Every row gives one point. Each copy is the shape, with its points in the same order, stretched, turned, moved and blurred by noise. Is it also mirrored, or only turned?
In the rows, zero is written as 128.

Shape (8 x 2):
[[191 114]
 [ 85 139]
 [160 140]
 [144 115]
 [ 94 142]
 [131  95]
 [ 52 143]
 [127  62]]
Copy 1:
[[ 53 105]
 [169 163]
 [ 99  97]
 [ 93 131]
 [157 151]
 [ 88 160]
 [198 186]
 [ 79 204]]
Copy 1 is: only turned
Copy 2, 8 rows:
[[146  95]
 [116 151]
 [145 120]
 [130 117]
 [124 150]
 [107 113]
 [106 174]
 [ 96 106]]
Copy 2 is: only turned

Shape:
[[130 155]
 [125 111]
 [197  62]
 [109 173]
 [ 83 173]
 [115 138]
 [136 108]
 [124 168]]
Copy 1:
[[142 142]
 [102 145]
 [ 55  78]
 [163 160]
 [162 185]
 [129 156]
 [ 99 136]
 [155 145]]
Copy 1 is: only turned
Copy 2:
[[154 135]
 [125 145]
 [116 231]
 [160 109]
 [149  89]
 [137 130]
 [124 159]
 [158 127]]
Copy 2 is: mirrored
Copy 3 (8 x 2):
[[159 128]
 [ 97 156]
 [ 26  99]
 [183 145]
 [185 172]
 [135 153]
 [ 93 145]
 [175 129]]
Copy 3 is: only turned

Shape, 6 rows:
[[195 155 115]
 [ 69 148 128]
 [109 127 146]
 [109 138 163]
 [156 128  72]
 [137 118 114]]
Copy 1 (6 x 3):
[[174 175 126]
 [122  53 109]
 [115  94 114]
 [102  89 101]
 [189 169 172]
 [140 143 150]]
Copy 1 is: only turned
Copy 2 (6 x 3):
[[159  55 198]
 [ 99 193  89]
 [ 96 140 111]
 [ 75 138 124]
 [199  92 131]
 [147 104 120]]
Copy 2 is: only turned

Shape (8 x 4):
[[171  68  82  86]
 [ 75 163 116 183]
 [ 58 118 183 163]
 [129  81 127 113]
 [ 56 123 176 120]
 [138 110 184 103]
 [160 107  99  89]
 [115  92 177 141]]
Copy 1, 8 rows:
[[118 113  59 171]
 [ 80 131 160  87]
 [ 48 115 163 147]
 [102 119 100 155]
 [ 71  98 155 172]
 [112 131 139 188]
 [135 110  92 154]
 [ 79 141 127 158]]
Copy 1 is: only turned
Copy 2:
[[ 68 134  83 126]
 [205 137  83 179]
 [182 103 155 110]
 [107 117 117 113]
 [162 118 166  94]
 [104 115 179 112]
 [ 88 151  98 138]
 [125  96 159 112]]
Copy 2 is: mirrored

Shape (9 x 6):
[[ 85 131 135 101 110 135]
 [123 138 104  99 148 165]
 [192 119 201 162 124 146]
 [136  73 172 122 135 108]
 [118 169 148  75 124 136]
 [ 99 172 141 116 163 136]
 [170 143  92 156 151  88]
 [181 134 117 161 135 151]
 [160 123  97 162  79 102]]
Copy 1 (9 x 6):
[[165 100 161  79 120 150]
 [135 120  93  84 165 154]
 [113 186 124 123  73  24]
 [147 125 144 150  97  22]
 [133 100 134  82  79 173]
 [133 130 129 107 106 196]
 [ 34 152 108 156 147 138]
 [ 76 172  92 105 156  98]
 [ 64 143 152 104 151 104]]
Copy 1 is: mirrored
Copy 2 (9 x 6):
[[185 127 101  99 133 151]
 [138 119 157  95 164 114]
 [ 88 167  77 188 169  51]
 [140 101 104 207 138 134]
 [179 136 148  74 108  82]
 [105 107 123  64  94 106]
 [ 77 167 187 177  82 161]
 [ 82 178 139 162 170 110]
 [149 220 134 190 136 191]]
Copy 2 is: mirrored
Copy 3 (9 x 6):
[[ 97 111 135 144 132 107]
 [ 82 117 129 115 115 153]
 [140 225  93 201 122 135]
 [152 151 101 174 181 166]
 [123 112 100 143  89 110]
 [128 115 175 165  95 131]
 [179 151 178  87 107 158]
 [118 187 138 120 106 143]
 [138 181 151  74 132 101]]
Copy 3 is: only turned
Copy 4:
[[107 130  95 112 173 191]
 [161 120  92 162 165 140]
 [108 175 138 137  34 145]
 [111 193 145 107 123 150]
 [151 129  86  92 142 190]
 [155  95 124 145 154 192]
 [147  73 192 142  91  89]
 [133 109 136 171  77 100]
 [ 85  91 147 113  89 107]]
Copy 4 is: mirrored

Shape (12 x 6):
[[155 127 129 156 102  99]
 [172 224 136 103 101 117]
 [131 116  96 104 113 145]
 [124 116 146 113 105 123]
 [145 115  84 123 201  98]
 [130 186 127 124 126 144]
 [141 118 118 130  99 126]
 [126 106 107 108 112 162]
 [120 104 116 126  98 142]
 [155 132 143 113 101 174]
 [119  99 117 118 136 181]
 [122 128 141 123  98 104]]
Copy 1:
[[143 159 129 119 150  88]
 [184 122 108 100  89  70]
 [103 145 149 159 120 119]
 [124 117 143 125 151 101]
 [ 95 186 178 140 109 223]
 [162 121 106 135 116 112]
 [127 146 135 137 140  93]
 [103 136 133 164 137 111]
 [117 137 141 157 149 101]
 [120 106  90 132 135  72]
 [ 96 125 117 166 145 136]
 [142 128 148 124 149 100]]
Copy 1 is: only turned
Copy 2:
[[147 162 184 102 121 139]
 [121  88 155 164 100 193]
 [171  89  94 133 128 138]
 [144 154 111 125 130 146]
 [130  69 146 145  65  45]
 [105  85 129 126 111 166]
 [160 133 138 118 132 143]
 [166  98  88 124 142 138]
 [161 134 108 109 135 146]
 [140 109 103 134 165 153]
 [135  92  77 117 152 116]
 [147 170 135 118 118 154]]
Copy 2 is: only turned
Copy 3:
[[147 121 136 157 179 113]
 [208 249  99 155 217 193]
 [109 128 126 140 110 152]
 [114 132 144 127 159 130]
 [148  55 133 134 105 146]
 [171 210  97 130 129 164]
 [123 130 133 149 147 131]
 [ 96 130 136 139  89 141]
 [ 99 123 133 137 117 127]
 [126 189 148 140 116 142]
 [ 90 130 142 122  48 132]
 [128 133 131 133 180 127]]
Copy 3 is: mirrored
Copy 4 (12 x 6):
[[ 65 134 127 108 123 120]
 [ 65 152 202 141 187  54]
 [135 103 140 107 147 128]
 [100 119 157 135 123 147]
 [200 146  84  88 100  70]
 [114 156 149 146 172  99]
 [ 96 114 139 110 139 138]
 [133  94 139 126 148 147]
 [111 111 136 118 136 159]
 [ 76  86 159 168 146 134]
 [146  98 111 157 137 158]
 [ 97 144 158 118 123 144]]
Copy 4 is: mirrored

Shape, 11 rows:
[[143 145  73 164 139  96 114 112]
 [148 111  96 125 140 104  76 187]
 [179 135 112 144 109 129 155 107]
 [126  78 140  76 190  77 173 136]
 [117 168 108 175 102 111  93 128]
 [136 182 101 154 135 155 115  80]
 [140 138 166  67 170  60 127 152]
 [141 129 110 148 137 140  96  94]
 [166  98 176 121 199  74 155 144]
 [ 94 150 132 150 107 121  94 131]
 [129 133 129 132 116  94  91  78]]
Copy 1:
[[130 146  63 173 141 121 105  70]
 [ 59 150 105 120 168  73 100 110]
 [147 124  78  91 144 145 115  96]
 [ 58  14 100 164 185 120 147 193]
 [139 191 125 171 129  95  99  81]
 [149 134 107 158  95 144 115  38]
 [ 91  62 153 169 185  73  67 173]
 [122 124  84 148  95 104 136  85]
 [121  12 108 124 192  71 149 158]
 [111 170 152 187 119  83 118 120]
 [134 131  92 195  93  72  97 134]]
Copy 1 is: mirrored
Copy 2, 11 rows:
[[110  98 154  64 136 114 131 193]
 [ 80 142  97  94 171 168  99 141]
 [166 110 160 144 141 106 127 179]
 [165 150 150 136 138 236  66  99]
 [ 79 103 125  79 133  68 137 145]
 [133  85 145  86 154  72 184 160]
 [160 118 118 123 185 176  59  57]
 [126 128 145  85 144 104 144 157]
 [199 150 106 123 138 218  41  92]
 [ 74 128 124 100 130  84 130 105]
 [131 133 168  79 137  75 107 128]]
Copy 2 is: only turned
Copy 3, 11 rows:
[[ 86 122 163 136 118 204 151 147]
 [118  95 112  98 183 125 112 154]
 [123 174 153 113 137 176 129 123]
 [ 65 132  96 173 133 114  60 124]
 [131 123 137 168 128 167 174 136]
 [147 135 196 129  74 198 169 131]
 [117 112 100 186 158 123  53 147]
 [141 106 161 104 112 164 154 105]
 [ 96 101 163 165 155  92  63 119]
 [151 100 103 174 140 134 159 136]
 [148 115 124 155 120 176 144  93]]
Copy 3 is: only turned

Shape, 12 rows:
[[109 138  89 117 158 163 145 170 152]
 [178 112 180 151 101  94 135 107 109]
 [139 111  78  92 130 134 156  99 149]
 [124 155 165 143 117 114 138 113 125]
 [ 52 104  73 136 133 110  59 158 133]
 [ 84  98  85 111 106 166 151  72 152]
 [ 75 106 108 151 105  73 133 165 113]
 [162 169 154 110  77  97 139 130 132]
 [ 55  96  91 133  95  98  90 151  52]
 [182 179 167 152 107 105 135 132 101]
 [ 99 100 116  58 137 154 149 119 151]
 [126  91  99  85  93 187 155 133 169]]
Copy 1 (12 x 9):
[[137  92 111 166 101 215 115 133 126]
 [ 82 189  99 111 120  48 147 181 125]
 [ 56  71 151 172  98 137 106 127 119]
 [122 170 135 106 114 119 154 130 156]
 [176  97 201 132 164 193   7 139 137]
 [ 68  52 171  93  78 175  68  79 120]
 [154 174 214 111 133 149  74 180  91]
 [122 205 128 188  99 103 144 134 136]
 [207 128 211 104 162 110  33 111  54]
 [145 199  84 142 106  69 166 166 135]
 [ 79  93 153 167 123 185 122  68 125]
 [ 71 105 101 165  71 195  73 103 101]]
Copy 1 is: only turned
Copy 2 (12 x 9):
[[127 136 120 141 126  94 113  92  87]
 [161 113 134  96 112 147 169 182 146]
 [150 146 101 131 128 135 156 124  65]
 [143 119 126 108 117 152 147 126 143]
 [105 115  90 168 192  95 158 108 119]
 [146 119  70 116 122 128 169  87  81]
 [115 106  85 154 162 116 138 161 127]
 [131 173 125 109 112 164 149 154 141]
 [116 109  71 105 199 104 151 160 135]
 [169 156 138  98 120 159 130 160 161]
 [105 136 123 109 119 122 167 111  53]
 [120 157 103 113  93  90 165 100  73]]
Copy 2 is: mirrored
Copy 3 (12 x 9):
[[109 117 106  80  90 149 117 176 123]
 [129 119 132 184 173 159 139 135 141]
 [103  86 149 113 109  96 136 149 125]
 [160 134 129 157 121 162 134 125 133]
 [105 227 162 125  93 113  75 115 143]
 [139 124 169  91 113  89 161 128 156]
 [ 83 174 164 132  96 170 140 142 132]
 [145 145 114 174 139 141 144 143  82]
 [ 69 195 145 151  93 135 140  90 161]
 [150 127  93 191 131 171 137 160 118]
 [106  98 130  75 124 116 128 112 114]
 [115 125 127  64 152 102 165 166 118]]
Copy 3 is: mirrored
Copy 4, 12 rows:
[[123  89 132 124 120 140 103 122  82]
 [158 173 112 106 106  68 212 177 142]
 [118 111 181 138 125 127 168 119  89]
 [126 155 125 131 117 118 149 142 147]
 [181 105 132 160 135 234 132  92 139]
 [106 109 199 197 129 132 144 103 115]
 [170  83 144 124 128 162 151 151 159]
 [139 165 161  88 120 101 140 171 124]
 [190  96 139 131 167 182 122 104 187]
 [146 171 106  70 101  87 140 153 156]
 [104 107 171 179 174 117 146 136  78]
 [135 108 188 178 142  93 128 134  65]]
Copy 4 is: only turned

Shape (13 x 9):
[[ 69  67 152 171 135  77 140 157 137]
 [119  83  97 121 165 130 148  99 183]
 [ 75 120 182 128 133 152 122 138 141]
 [177 108 130 150 102  99 138 157 179]
 [110 107 177 123 145 133 151 151 148]
 [129 146 127 120 183 125  71 112 138]
 [151 156 115 151 184  77 102 179 168]
 [136 133 172 158 101 153 175 111  40]
 [118 113 116 120 136 157 113 172  93]
 [ 66 124 152 165 151 143 131 150 139]
 [111 182 108  70 127  84 169 152  75]
 [ 79 126 128 166  43 106 123 161 140]
 [145 143 173 126 135 175 113 112 119]]
Copy 1:
[[137 203 185 130 140 163  99 115 131]
 [ 76 107 128 106 113 152  98  71 102]
 [102 157 174  96 160 112 125 117 136]
 [131 115 162 147 164 199 139  96  91]
 [ 92 155 189 118 146 121 141 124 116]
 [141 132 116  74 123 150 113 141  63]
 [180 128 139  98  91 202 162 142  87]
 [116 168 126 202 200 110 170 165 121]
 [158 139 131 126 118  91 166 122  89]
 [120 179 149  97 152 131 138 110 148]
 [187  76 103 176  81 104 153 167 134]
 [193 138 130 141 191 176 107  90 160]
 [102 133 146 109 190 107 145 149  91]]
Copy 1 is: only turned
Copy 2, 13 rows:
[[ 93 196 180 167 144  87 187 146 190]
 [102 173 107 129 108  68  86 128 189]
 [ 51 169 152 130 122 116 190  94 136]
 [160 167 158 134 160  94 104 118 144]
 [ 73 174 128 140 146 108 157 105 144]
 [119 156  90  93  77 132 120 116 154]
 [179 189  94 102 112 104 143 126 160]
 [ 94 152 188 244 143 198 122 139  82]
 [ 82 126 125 162 122 116 170 152 128]
 [ 66 195 145 156 100 105 186 112 141]
 [156  98  84 216 154 164 140  87 149]
 [113 138 214 173 149  85 182 100 139]
 [ 79 150 131 133 117 159 110 106 101]]
Copy 2 is: mirrored
Copy 3, 13 rows:
[[ 72  74 167 148  51 164 147 180  84]
 [106  92  57 127 101  98  83 118 112]
 [119 152 136  97  78 119 111  99  90]
 [134 107 112 206 117  98 122 192 119]
 [123 135 130 142  87 136  81 128  94]
 [165 123 103 113  83  97 132  97 189]
 [168  89 120 206  97 128 140 115 184]
 [122 159 196  90 152 204  92 177 138]
 [190  82 137  78 146 135  99 154 101]
 [105 111 162 119  97 130 115  84  98]
 [174 156  96 137 181 249 137 141 137]
 [107 114 150 151 133 130 207 157  60]
 [152 161 136  93 111 105  84 116 151]]
Copy 3 is: mirrored

Shape, 16 rows:
[[100 143 166 174 163  90 113 105 175 137 116]
 [127 163 101 140 124 118  86 132  66 122  91]
 [114 184 113 205 184  90 139 123 178 118  88]
 [126 109  61 144  82 115  96 144 130  85  90]
 [205 103 146  77 174 169 145 119 121 146 162]
 [124 193  82 155 160 116  96 167 152 135 143]
 [153 144 117 189  91 145 115 165 103 105 100]
 [ 99 137  91 153 105 161 148 164  98 104 104]
 [ 96 130 123 152 144 127 106 144 173 178 142]
 [108 147 128 148 130 100 119 164 198 157  87]
 [193  97 121  91 128 155 168  76 120 200 168]
 [139 114  98 199 192 114 129 158 139 164 112]
 [116 116  96 178 136 155  87 152 154 122 142]
 [119 133  91 144 109 106 134 150  89  90 146]
 [190 112 108 115 143 202 149  74 122 167 156]
 [159  80 103  99 180 209 147 108 122 165 136]]
Copy 1, 16 rows:
[[144  84 139  81  88 182 126  84 125 119 128]
 [ 93 113 139 136 152  81 167  98 119  95 196]
 [120  64 153 113 120 224 119  77 140 118 148]
 [121  89  93 168 161 103 206  86 105 116 143]
 [127 180 148 155 146  98 106 175 139 124  84]
 [147  95 117 134 153 144 107 110 176 139 177]
 [ 54  89 119 126 179  98 165  95 154 105 134]
 [ 67 116 125 143 181 115 165 112 123 156 165]
 [139  85 135  76 116 137 139 128 138 160 138]
 [143  75 113  69 149 193 176 118 147 118 138]
 [164 152 173 130 176  94 107 134 114 135  61]
 [ 99  50 153 122 124 141 131 147 119 123 123]
 [116  77 118 136 113  99 155 108 143 161 126]
 [ 81 113  89 152 150  99 131  94 108 122 145]
 [147 151 193 157 166  92 113 138 145 159  75]
 [129 152 193 163 132  98 137 180 117 181  97]]
Copy 1 is: mirrored
Copy 2:
[[111 145 140  89 124 145 127 184  97 142 137]
 [143  91 130  61 148  97 154  97 171 148 163]
 [147 136 145  52  93 143 153 188  81 161  73]
 [ 80 122 105 104 123  80 188  99 143 117 105]
 [150 111 198 193 137 165  79  52 100 144 152]
 [144 132 120  88  97  78 177  74  98 205 120]
 [165 148  89  71 143 104 113  79 132  99 111]
 [162 136 108 114 140 100 138 107 175 142  92]
 [105 133 146 126  98  81 108 123 116 185 122]
 [116 166 147  96  79  77 140 144  95 129 101]
 [140  42 198 208 106 147  62  93  88 131 158]
 [120 114 164  61  66 109  98 128 116 185  58]
 [ 97 143 112 112 139  79 124  88 132 175  95]
 [137 127  81 108 114 125 178  87 149 150 131]
 [144  56 195 200 158 151  61  83 100 149 123]
 [120  84 223 191 145 135  59  86 129 183  89]]
Copy 2 is: mirrored
Copy 3:
[[ 89 117 122 190 107 183 166 139 139 180  62]
 [164 135  75 142 152  67 193 115 128 132 129]
 [108  96  96 238 159 173 205  75  79 184  91]
 [122 130  56 168 131  85 187 171  61  72 141]
 [129  51 115  38  91 134 134 109 150 110 156]
 [156 126  74 155 149 146 190  71  50 148  82]
 [126 109  62 170 199  75 184 146 100  84 100]
 [124 127  70 165 160  73 120 112  75 102 127]
 [145 128 123 149 114 167 126 129  79 150  70]
 [112 127 144 186 116 175 181 124  85 115  82]
 [159  86 116  50 111 164  80 155 160 117 197]
 [145  40 100 207 136 131 166 101  85 129  88]
 [122  90  70 146 137 118 150 158  46 123  68]
 [143 139  35 143 127 101 116 102  97 107 121]
 [128  57  99  54 147 125 109 145 123 152 185]
 [136  40 119  78 114 104 112 138  98 126 173]]
Copy 3 is: mirrored

Shape, 18 rows:
[[148  81 164 157  85 111 161 113 172  96 119 160]
 [143 156 156  86 151 133 137  84 206  84 143 146]
 [149 164  66 155  99 128 142 176 112 133 145  86]
 [162 108 164  89 173 102 158 135 214 120 146 126]
 [144 120 182 105 138  70 149 140 198 106 132 173]
 [178 141 195 116 162 148 184 154 168  93 138 165]
 [112 152 188 101 178 120 178 128 188 122  89 162]
 [173 128 161  99 151 131 194 117 172 106 112 145]
 [140 159 126 124  75 128 123 145  68 171 207 103]
 [149 111 190  94 149 114 172 132 201 157 124 121]
 [109 170 138 209  80 118 120 154 100 143 181  89]
 [115 110 143 101 155 138 189 125 201 150 174 189]
 [149 131 156 144 110 124 163  89 181 159 116 145]
 [ 97 126 127 151 113 146 156 157 128 118 181  81]
 [118 116 110 142 123 152  85 158  75 144 143 110]
 [103 120 137 139  93 121 158 114  78 134 177  72]
 [178 106 176 183 161 127 143  97 184 123 139 139]
 [124 147  94 151 147  86 154 131  69 139 179 108]]
Copy 1, 18 rows:
[[129 196 187 160 150 106 142  82  96  77  76 134]
 [145 166 115 104 120  82 174  85 122 125  97 208]
 [122  84 113 139 106 173 179 200 142  88 112  74]
 [129 145 106  96 122  88 134 100 132  90  49 176]
 [116 187 125 131 169  87 125 110 119  98  43 164]
 [190 192 146 104 123  80 147 149 182  68  63 160]
 [127 193  98 116 120 106 123  93 172 103  51 156]
 [166 178 129 114  83  81 156 108 139  77  65 144]
 [141  85 196  95 121 197 134 209 105 153 149  63]
 [137 166 123  92 123 123 121  99 128  86  52 132]
 [129 107 192 147 174 213 142 172 158 132 107  51]
 [ 64 180 158  60 103 107 139 106 120  95  64 165]
 [136 171 157 110 127 112 161  69 119  90  96  86]
 [102 112 174 127 115 201 134 169 132 116  84 128]
 [118  77 140 126 142 176 103 168 157 130 173 102]
 [123  98 209 137  90 207 118 149 102 151 106  88]
 [170 147 168 119 155  80 142  39 181  79  85 108]
 [109  70 160 128  88 156 124 159 156 150  97  63]]
Copy 1 is: only turned
Copy 2 (18 x 12):
[[ 83 127  77 135  93 158 187 108 142  90  97 139]
 [108 177 115 130 136  97 158 148 161 107 130 212]
 [172 127  54 143 151 104  70  98  88 148 119  67]
 [137 147  94  92 143 116 189 116 149 125  76 164]
 [103 143  93 123 131 133 232 100 133 129 116 175]
 [ 73 127  87 156 180  78 178  92 178 114 116 161]
 [ 77 193 154 157 173  96 213 116 156 102 133 146]
 [ 93 163 105 152 132 103 175 102 190 122 106 150]
 [155  72 130 162 145 112  76  77  66 174 122 146]
 [127 146 131 138 149 126 190 103 136 120  54 147]
 [130  97  82 160 195 159  90  93  21 127 120 106]
 [ 85 161 143  81 138  49 186  77 141 102 111 181]
 [ 78 170 131 155 120 135 161 107 112 128  72 155]
 [162 108  95 117 177 122  99 101  95  76 118 102]
 [138  72 137 129 148 103  79 153  82 138 140  82]
 [150 106 136 135 138 165  90  95 101 107 132 125]
 [ 49 137  84 106 158 152 160 140 119 130  72 154]
 [118 135 119  93 156 127 104  86  93 174 180 113]]
Copy 2 is: only turned
